Each row of a before or after table is a point. One or more steps were done to the points. Then noise was added and the rows were shuffled. The steps act on how far a point lies along the listed directions, d1 being the first. Name the steps. A step turns or swaps two directions, mirrors them in a line or flattens them onto one, adds a multiple of one to another, or multiplies one. Angles are multiples of 10 degrees, from the lower direction toward the higher: turns from -170 to 170, lines from 10 to 170 but not 90. Use the fewest steps. Two steps may share a direction if one is a turn and the other turns, adds or multiplies; they go together, in the order done. Otherwise the lowest direction goes first.

Directions:
(1): [-31   8 -34]
(2): [  9 -42 -19]
Before (14 x 3):
[[-22  22 -25]
 [ 13 -10  -9]
 [-36  45   2]
 [ 20  72  58]
 [ -3  -8 -28]
 [-35  59  21]
 [ 26 -15   6]
 [ -6  -7 -34]
 [-14  -7 -25]
 [ 33   2  52]
 [ 36 -15  30]
 [-55  61   5]
 [ 12  -6  20]
 [ 45  -4  37]]
After, 14 rows:
[[  1  12   5]
 [  1 -70 -16]
 [  3 -63 -21]
 [  1  19   2]
 [ -1 -50 -17]
 [  5  15   1]
 [  3   8   3]
 [ 13  -8 -10]
 [  4  23   5]
 [  4  24   0]
 [ -3  -4   6]
 [  2 -17  -5]
 [ 28 -68 -44]
 [  5   4  -8]]
Steps: multiply d1 by 0; multiply d2 by -1

Directions:
(1): [-19  51   5   3 -36  -9]
(2): [  9 -30  40  12 -35 -21]
(3): [-11   4 -10  51  22 -34]
(4): [-10   5  12 -40  21 -46]
Before (12 x 6):
[[ -2  25  20 -24 -81  27]
 [ 31 -23  23  -2 -28  75]
 [ -5  -2 -21   9  47  -6]
 [ 12  -8   2 -41  -7  20]
 [  4  38 -48  66   9  39]
 [ 21 -39   9 -15 -13  23]
 [-18  61 -39  14 -35  14]
 [  6  -2 -40  48  12  53]
 [ -2  25  12  -9 -45  24]
 [ -5  13  22 -40 -26  20]
 [ -2 -13 -49  15  48  27]
 [ -1   8   8 -24  15  60]]
After:
[[ 20  11 -47  28  19  62]
 [ -7  25  -1   6 -12   5]
 [  1   9  -1  -2  -6  -5]
 [ 16 -52 -14  -3  29   4]
 [-13  19   8  15  12  38]
 [ 12 -31  -8   0  24  13]
 [ -1  30   1  16   3  30]
 [ 23 -45 -43   8  35  36]
 [-10  23   0   0 -18  -7]
 [-16  39 -29  17 -21  30]
 [  0 -19  13  -4  16   0]
 [ -4  30 -39  28  -2  53]]
Steps: multiply d1 by -1; flatten d2 and d4 onto the line at 50 degrees; multiply d3 by 0

Directions:
(1): [-17 -18 -55 -27  -9  -2  22  30]
(2): [  4 -15  28 -37  45 -27  25   5]
Before (13 x 8):
[[  8   2 -58 -14 -42   7  -7  12]
 [  7 -12  54 -18  31 -23  23   0]
 [-18 -14 -56 -35  14   2  34  27]
 [ -9   2 -70  33 -57   8 -10   9]
 [ 17  10  19  15 -12  16 -15  -8]
 [ -2  -4   1   0  10   4  17   0]
 [ -3 -21  -2 -82  46 -32  67  17]
 [ -2 -14  51 -36  40 -31  25   7]
 [ 16  13  40   7  11  -7 -13 -16]
 [  7  27  24  48 -41  29 -42 -20]
 [ -8  14 -48  20 -68  10 -25   0]
 [ -8  25 -23  -2 -14   2  -5  12]
 [ 17   4  23 -32  17 -28   0  10]]
After:
[[  6 -15  29 -76  59 -36  61   4]
 [ -2  -4   1   1  10   5  17   1]
 [ 16  30  36  38 -35   0 -43 -37]
 [  8  -3 -12 -39   4 -24   6  25]
 [ -8  -2 -41 -11 -21   3   4  19]
 [  6   2 -18   7 -26  21  -8   8]
 [-15 -27 -23 -34   1 -13  38  34]
 [  3  32  18   7   1  -2 -13  -5]
 [-20 -27 -15 -50  14 -23  38  35]
 [ 24  24  46  57 -13  -5 -33 -41]
 [ 37  22  43   8  -3  -5 -29 -31]
 [ -6  17 -27  37 -60  34 -31   2]
 [ 14   7  54 -12  56 -11  12 -20]]
Steps: mirror d1 and d2 in the line at 70 degrees

Directions:
(1): [ 18   5 -34 -42  -9   9  12 -63  -4  20  -9]
(2): [ 53 -44  34 -31  -1  11   2  13  24   4  18]
(3): [ 37   2   2  48   2 -53  26 -21  14  16  -1]
Before:
[[ -7  20 -15  29  10 -28   5 -10  -1   8 -14]
 [-16  -3   6  16   2  -1  -4   5   7   3  -4]
 [  3  -6   5  30   2 -31  -6  -5  -2  -5  -1]
 [-23   8   3  22  14 -18   2   4  -3   5   0]
 [-25  11   0  37   6  -6   3  -3 -15  -2  -9]
 [ 39 -17  18   0  -7 -24  13  -6  14   8   3]
 [-20  28 -21 -13  -7  20   3 -19 -14   1 -14]
 [ 38   0 -18 -11  -4 -13  24 -53   7  21 -10]]
After (8 x 11):
[[-58  46 -41 -29 -10  43  -8 -21 -32  -8 -20]
 [ 82  -4 -19  17  -3 -57  52 -84  21  37 -11]
 [-27  21  -3  49  16 -37   9  -4  -6   8  -6]
 [ 23   1   6  72   6 -76  11 -17  10   7  -2]
 [ 91 -34  33  27  -6 -66  38 -20  37  27   9]
 [-40  30 -11  66   6 -25   7 -12 -22   0 -19]
 [-24   4   6  24   5  -4  -5   4   4   4  -8]
 [  1  40 -27  79  14 -72  26 -34  -2  22 -23]]
Steps: multiply d1 by 1.3; multiply d2 by 2; multiply d3 by 3
